Every row gives one point. To make a cloud, some directions were put in groups of two or more. Within a group, all points are equally far from the middle, so they leave a hole (a ring in 2 directions, a hollow ball in 3). The other directions are filled evenly. Then the cloud was stretched, turned, moved and blurred a little. How many holes are there, and how many directions does each take, smallest first?
(in the rows, 128 means zero)

Cloud (19 x 3):
[[106 123  93]
 [176 153 143]
 [ 85 109 141]
 [180 125 150]
 [106 105 168]
 [156  90 152]
 [104 101 163]
 [157 174 139]
 [137 180 150]
 [172 132 166]
 [162  93 123]
 [ 88 103 122]
 [ 84 139 154]
 [111 178 143]
 [102 174 132]
 [114  84 137]
 [106 157 171]
 [ 83 153 130]
 [181 138 149]]
Holes: 1 (3)

Cloud, 19 rows:
[[ 78 101 108]
 [119 166 149]
 [114  86 152]
 [105  83 139]
 [173 115 135]
 [ 79 150 105]
 [151  94 139]
 [ 93 139 168]
 [ 83 113 165]
 [172 112 123]
 [176 124 137]
 [ 64 136 127]
 [136 152 164]
 [176 119 130]
 [147 171 117]
 [ 74 101 115]
 [ 77 120 162]
 [120 159  87]
 [131 171 104]]
Holes: 1 (3)

Cloud (30 x 4):
[[122 147 165 109]
 [131 130  72 133]
 [126 176 143 142]
 [128 121  78 139]
 [ 86  93 157 110]
 [168 162 136 117]
 [123 145  78 148]
 [133  65 151 122]
 [143  95 121  74]
 [126 174 136 159]
 [ 76 166 109 100]
 [ 77  75 113 136]
 [156 101 106  81]
 [ 81 127 123  81]
 [102  90 160 101]
 [161  90 148 134]
 [147  81 126 144]
 [ 88 144  69 136]
 [ 86 125  70 132]
 [151 145 170 128]
 [117 178 133 146]
 [142  94 114  75]
 [ 82  64 124 147]
 [122  97 164  98]
 [158 128 139  76]
 [140 154 114 166]
 [114 172 143 154]
 [149  99  95 111]
 [ 90 142  92 164]
 [149  90 144  96]]
Holes: 1 (3)

Cloud, 48 rows:
[[ 88 121 131  80 105  86]
 [ 97 101 109 174 100 140]
 [ 91 101 163  94 100 133]
 [141 113 133  64  99 163]
 [100 127 147  88  81 105]
 [168 127 162  51 124 118]
 [ 76 146 142 122 150  98]
 [ 86  68 122 149 130 110]
 [164 146 160  66 150 153]
 [141  70 146 148 145 100]
 [144 102  84 172 133 140]
 [ 76 106 165 101 127 113]
 [132 123  72 118 116 119]
 [172 151 142  80 141 176]
 [156 165 178 127 146 133]
 [160  86 166  94 119 175]
 [ 97 146 160 134 131  69]
 [169  70 154 128 115 121]
 [126 163 135 161 107 143]
 [ 99 101 154  96 100 162]
 [120 133 147 132 180 158]
 [184 138 140 127  90 108]
 [171 140 112 118 128 190]
 [174 109 153  74 150 101]
 [153 123 138  85 104  65]
 [105  84 126 148 171 149]
 [101 115 128 136 121 191]
 [155  71 162  98 127 107]
 [108 127 130 188 128 144]
 [130 108 148 103 182 101]
 [143 106 136  93 180 109]
 [129  98 168 110 147 181]
 [120 146 169 165 113 107]
 [119  93  83 125 148 166]
 [120 103 144  99 178 155]
 [109 101 150 124  75 150]
 [ 83 104 159 144 119  84]
 [159 128 147  69 100 173]
 [103 128 170 137 165 142]
 [ 99 159 120 137  99 102]
 [150 114  86 163 151 137]
 [101 109 128  68 113  93]
 [133 168 156  80  95 121]
 [126 151 153  52 129 116]
 [148  64 155 135 140 119]
 [149 133 107 152 118  79]
 [198 111 133 126 102 168]
 [112 124 159 175 132  95]]
Holes: 1 (6)
